Each row of a before or after table is a point. The points were changed in one or more steps. Then noise was added and the rows were shuffled. The steps act on how far a point lies along the listed directions, d1 being the first. What was done? A step turns or swaps two directions, mirrors them in a line or flattens them onto one, adds a multiple of one to another, or multiplies one. Angles are multiples of 10 degrees, from the lower direction toward the higher: turns from -170 to 170, lines from 10 to 170 but not 90. Use the fewest steps. Two steps may share a direction if one is a turn and the other turns, adds or multiplies; they go together, in the order done. Otherwise the lowest direction goes first.
In the rows, zero is written as 128.

Directions:
(1): [105 185 158]
(2): [148 104 189]
(3): [189 157 119]
Before (13 x 3):
[[143 107 131]
 [ 80  83 166]
 [ 84 100  95]
 [138 159 155]
 [ 70  87  72]
 [ 40  64 104]
 [111  71 114]
 [145 170 135]
 [122 140 153]
 [132 147 148]
 [103 109 176]
 [ 76 109  68]
 [125 102 174]]
After, 13 rows:
[[127 161 153]
 [147  95 124]
 [ 80  81 166]
 [119  46 101]
 [117 152 159]
 [131 177 164]
 [137 185 144]
 [ 79  98  61]
 [100 119 178]
 [ 46  44  96]
 [ 79  67  61]
 [125 102 174]
 [ 88  90  88]]
Steps: multiply d1 by 1.6

Directions:
(1): [ 88  92 168 148 131  79 162  65]
(2): [120 118  93 162 208 165 174 126]
(3): [130 179 160 159 184  78  85 147]
Before:
[[104 118 107 139 143 156 124 151]
 [134 127  94 111 141 152 121 152]
 [103 100 137 114 124 135 133 101]
 [124 144 172 173 211  47 122 121]
 [129 133 116 155 143 163 138 117]
 [138 118 123 158 136 106 158 107]
 [132 170 174 139 156  60  87 115]
 [127 214 248 102  63   7  27 161]
 [192 141  68 103 148 223  92 211]
 [109 127 118 151 158  91 127 110]
 [124 121 113 117 137 127 147 125]
 [148 127 129  98 124 142  90 160]
 [115 106 138 139 132 152 154 124]]
After, 13 rows:
[[128  87 126 101 116 151 134 122]
 [104 118 167 144 149  74 147  67]
 [143  43  88  80  62 214 166 117]
 [131 140 116 114 135 124 127 138]
 [112 131 124 146 144  84 118 110]
 [124 104 103 102 113 146 134 130]
 [106 105 186 159 166  38 144  84]
 [131 137 128 143 114 150 121 119]
 [ 69 105 200 144 138  69 184  71]
 [152 146 127 155 136  99 125 131]
 [124 145 133 119 152 134  93 145]
 [131 141 143 135 133 144 114 156]
 [101 110 119 131 115 146 121 143]]
Steps: swap d1 and d3; multiply d2 by 0

Directions:
(1): [107 182 197 196  92 136 138 154 172 131 142]
(2): [ 94 149  98  81  73 182 157 137 156  73  85]
(3): [131 197 105 109 189 182  90 109 157 130 173]
(4): [ 70 153  64 179 113 143 129 116  86 189 105]
(5): [189 112 114 120  67 152 122  85 177 193 136]
(6): [160 121  94 168 165 118  96 167 185 122  51]
Before (9 x 11):
[[121 144 189 126  90 132 156 140 120  91 113]
 [129 167 143 102 107 144 140 116 148 110 183]
 [172  83 158 123 119 123 141 130 154 103 119]
 [111 152 123 148 135 156 113 137 138 171 141]
 [125 157 158 143 136 133 126 153 124 104 159]
 [117 138 152 149 177  86 124 115  37 144 182]
 [ 96 122 109 122 229 103 109 123  49 109 157]
 [ 74 124 112 144 204  83 127 125   7 111 144]
 [131 121 136  90  84 131 173 102 166 135 127]]
After:
[[170  61  86  84  94 130 126  66  89 187 144]
 [115  97 154 153 118 105 139 163 118 148 119]
 [153 182 157 144 119 166 117 121 163 140 132]
 [220  58 115  66  79 118 129  59 116 172 155]
 [123 151  94 177 111 122 123 139 156 149 106]
 [115 162 113 132 182 170 113 120 132 113 150]
 [216  83 111 126 128 100 107  87 116 186 136]
 [143 139 129 166 105 136 122 126 125 165 156]
 [109 162 116 132 158 136 144 145 187 115  95]]
Steps: turn d1 and d2 by -30 degrees; turn d3 and d4 by 130 degrees; turn d5 and d6 by 140 degrees

Directions:
(1): [125  43 193 143 115  90  97 130  78 122  98  98 189 124  53 121 120 133]
(2): [ 75 177 119 152  88  72 159 195 169  49  95 145 152 140 100 144 135 156]
(3): [150 105 165 137 110  83 207 151 152 141 190  88 104 198 135  84  95  86]
(4): [135 117 154 224 122 118 107  93 136 124 128 208 130 157 158  69 195 126]
(5): [107 105 144 106  78 205 171 161  85 117 113 201  71 121  77 112 118  91]
(6): [ 78 150 156 125 200 155 126 127 110 150 132 165 160 233 115 188 111 121]
Before, 13 rows:
[[126 141 172 129 175  85 127 134 137 126 124  77 168 157 127 144  93 159]
 [115  86 137 163 155 192  63  85  72 162 102 195 161 140  99 118 144 133]
 [125 144 156 176 151 118 136 116 140 138 118 152 143 160 144 107 168 130]
 [135  89 183 179 162 177  89  87  60 184 115 212 132 176 130 111 190 115]
 [136 128 104 157 135 146 132 104 148 143 146 156 105 139 178  89 148 137]
 [129 134 144 140 127 103 143 134 139 123 136  93 136 157 120 120  88 144]
 [151 152  94 104 148 146 114 107 140 144 147 146 118 136 175 117 148 127]
 [134 131 124 153 145  47 109 116 141 121 158  42 176 163 125 132 104 146]
 [144 113 131 141 129 157 144 115 117 154 140 169  86 134 138 111 132  96]
 [103 151  99 125 162 157 161 138 119 126 141 185  89 153 147 141 126 117]
 [128 133 133 130 184  73 133 101 124 138 159  61 173 200 141 176  80 120]
 [129 167 106 161 140 111 139 111 140 136 144 180  97 150 171 101 161 146]
 [104 121 151 158 144 176  92 108  92 126 101 202 139 119 120 136 165 139]]
After:
[[122 127 160 138 113 109 161 148 129 119 131 103 130 160 102 115  85 137]
 [114  72 140 180 188 151   8  64  72 157  80 159 215 124  99 140 154 164]
 [134  98 168 195 197 136  18  56  64 179  83 179 200 141 144 144 215 164]
 [126 174  69 155 143 145 123 105 172 132 136 169 100 127 205 108 160 156]
 [ 93 142 150 139 134  47 176 156 132  91 144  86 176 213  99 172  72 113]
 [113 109 144 154 166 177  51  83  87 140  90 189 165  98 125 147 174 155]
 [112 151 142 170 144 140 118 117 130 127  95 182 145 141 135 117 181 141]
 [104 123 193 130 137  83 157 173 128  93 106 102 165 168  78 132  87 147]
 [120 173  70 112 187 181 155 113 134 150 160 179  68 149 202 142 133 115]
 [115 208  67 145 143 147 133 107 149 131 137 211  71 130 194 123 172 153]
 [ 96 117 148 159  89  47 149 176 129  71 130  84 171 174  60 124  99 141]
 [140 204  57 103 148 139 127 122 179 127 147 157 108 136 209 131 156 140]
 [154 135 106 143 166 141 113  87 139 166 143 147 102 126 173 125 142 112]]
Steps: multiply d1 by 2; turn d2 and d5 by 70 degrees; add -0.7 times d4 to d3
